Every row gives one point. Each copy is the shape, with its points in the same order, turned, moved and blurred by noise. Is it also mirrored, or only turned?
(in the rows, 128 means zero)

Shape (9 x 3)
[[165  99  95]
 [160 153 164]
 [177 129  77]
 [ 94  72 126]
 [ 70 125 128]
 [ 66 163 147]
 [154  85 120]
 [151 200  84]
 [106  68 164]]
Copy 1 (9 x 3)
[[ 82 137 157]
 [167 162 164]
 [ 75 174 154]
 [118  79 115]
 [144 113  80]
 [178 143  72]
 [102 113 161]
 [116 225 113]
 [145  65 139]]
Copy 1 is: mirrored
Copy 2 (9 x 3)
[[207 114 132]
 [141 161 179]
 [200 144 107]
 [152  56 153]
 [111  75 142]
 [ 64 114 146]
 [197  98 152]
 [132 181  83]
 [152  57 200]]
Copy 2 is: only turned
Copy 3 (9 x 3)
[[152 181 162]
 [ 72 175 123]
 [127 167 193]
 [179 145  97]
 [137 109  95]
 [ 96  92  87]
 [144 199 125]
 [ 60 124 185]
 [169 180  75]]
Copy 3 is: mirrored

Shape (11 x 6)
[[174  31 125  67 171 173]
 [150 106 134  58 169 125]
 [146 126 131  69  91 192]
 [149  41 116  52 136 110]
 [100 136  95 181 108 147]
 [182 145 100 106  98  81]
 [154 131 164 170 124  81]
 [107 146 167 152  77 137]
 [ 74 125 127 114  90 141]
 [111  96 118 106 125  98]
 [128  53  63 171 154 142]]
Copy 1 (11 x 6)
[[185 197 209 113 199 154]
 [175 162 139 130 197 124]
 [102 180 181 171 153 118]
 [216 140 192 135 173 136]
 [ 72 100 147  95 111 174]
 [154 129 106 179 129 177]
 [151 147  86 102  84 161]
 [ 85 131 131 117  83 112]
 [ 97 110 157 127 126  98]
 [165 110 147 123 138 125]
 [139 102 187  73 149 211]]
Copy 1 is: mirrored
Copy 2 (11 x 6)
[[177  38  27 100  86 166]
 [179 103  84  83  94 132]
 [ 84  98  78  77  55 142]
 [180  35  73  57  93 126]
 [ 62  77 141 142 151 124]
 [132  86 127 112  78  48]
 [149  77 184 159  92 114]
 [ 75  87 181 118  87 148]
 [ 80  88 148  71 123 140]
 [142  65 136  82 122 120]
 [122  20  80 150 174 126]]
Copy 2 is: only turned

Shape (15 x 9)
[[152 133 104 190  98 203 130  76 167]
 [ 74 193  95 145 147 215 109 151  82]
 [ 76 165 197 114 112 134 109 158 171]
 [151  83 184 172 187 132  92  72  59]
 [105  84  91 121 146 106  85  63 145]
 [168 145  79 110 196 124  75  80  77]
 [ 86 155  88  95 135 147 157 187  82]
 [166 158  90 157 180 106 146 153  75]
 [ 74 145 191 166 147 138 174 181 179]
 [165  81 143 128 123 166 175  80  97]
 [159 148  87 150 219  96 104 154 107]
 [158 174 183 117 113 102 162  76  59]
 [111  86 190 107 225 143 126 115 140]
 [ 70 104 120 185 122 207 167  72 146]
 [ 85 169 132 126 159 128 103 104 178]]
Copy 1 (15 x 9)
[[151  65 112 209 145 178 112 115 121]
 [168  96  96 101 177 156 206 167  74]
 [146 169 187 145 129 130 200 139 156]
 [104 125  39  99  54 184 110 146 154]
 [120 107 114 122 153 118  72 195 174]
 [ 97 110  20 115 165 103 123 161 127]
 [158 121 146  68 181 103 179 134  59]
 [ 85  77  71  76 145 102 158  99 104]
 [142 134 213  91 144 165 190  77 158]
 [164 128  94 112  98 147  72  91 106]
 [ 48 105  71  79 175 114 159 107 145]
 [176 123  78 117  50  74 155  99 117]
 [133 197  97  77 148 171 122 132 196]
 [208  68 151 133 146 201 106 116 131]
 [149 125 129 146 172 119 170 152 191]]
Copy 1 is: only turned
Copy 2 (15 x 9)
[[180 182  60 177 100 168 161 117  87]
 [120 193 170 132 122 204  78 105 130]
 [150 169 106 153 154  63  62 131 154]
 [176 139 151 136 165 146 239  79 193]
 [ 86 101 100 179 162 129 182  79 112]
 [108  95 131  88 172 195 177  76 128]
 [ 85 135 195 118  93 158  91 150 148]
 [127 134 186  55 127 155 166 123 106]
 [145 220 140 146  95  40 109 131 134]
 [151 113 106 149  69 149 204 134 176]
 [ 93 138 161  50 164 135 184 104 110]
 [209  72 148 111 104 126 131  99 169]
 [ 90 166 117 113 132  82 173  68 205]
 [148 184 116 215  62 139 151  99 120]
 [119 153 101 142 155  95 105  87 113]]
Copy 2 is: only turned
Copy 3 (15 x 9)
[[159 176 180 139 172  91 111 122 173]
 [164 145 182  41 116 147 178 105 120]
 [101  56 101  72 187 111 159 103 120]
 [ 29 164 153 160 122 192 131 112 170]
 [ 58 129 148 124 132 107 116 202 153]
 [ 84 195 112 125  63 133 167 168 150]
 [164  59 128  60  50 147 126 134 117]
 [122 146 130 135  35 111 121  93 123]
 [114  31 147  91 148  89 137  56 167]
 [130 133 127 143 126 174  74 126 206]
 [ 84 131 137 135  33 107 166 125 133]
 [ 87 161  49 102 118 165  67  78 177]
 [ 65  71 141 130 118 156 193 135 220]
 [136 114 210  93 160 114 101 127 213]
 [ 92 100 127  80 137  75 165 138 151]]
Copy 3 is: only turned
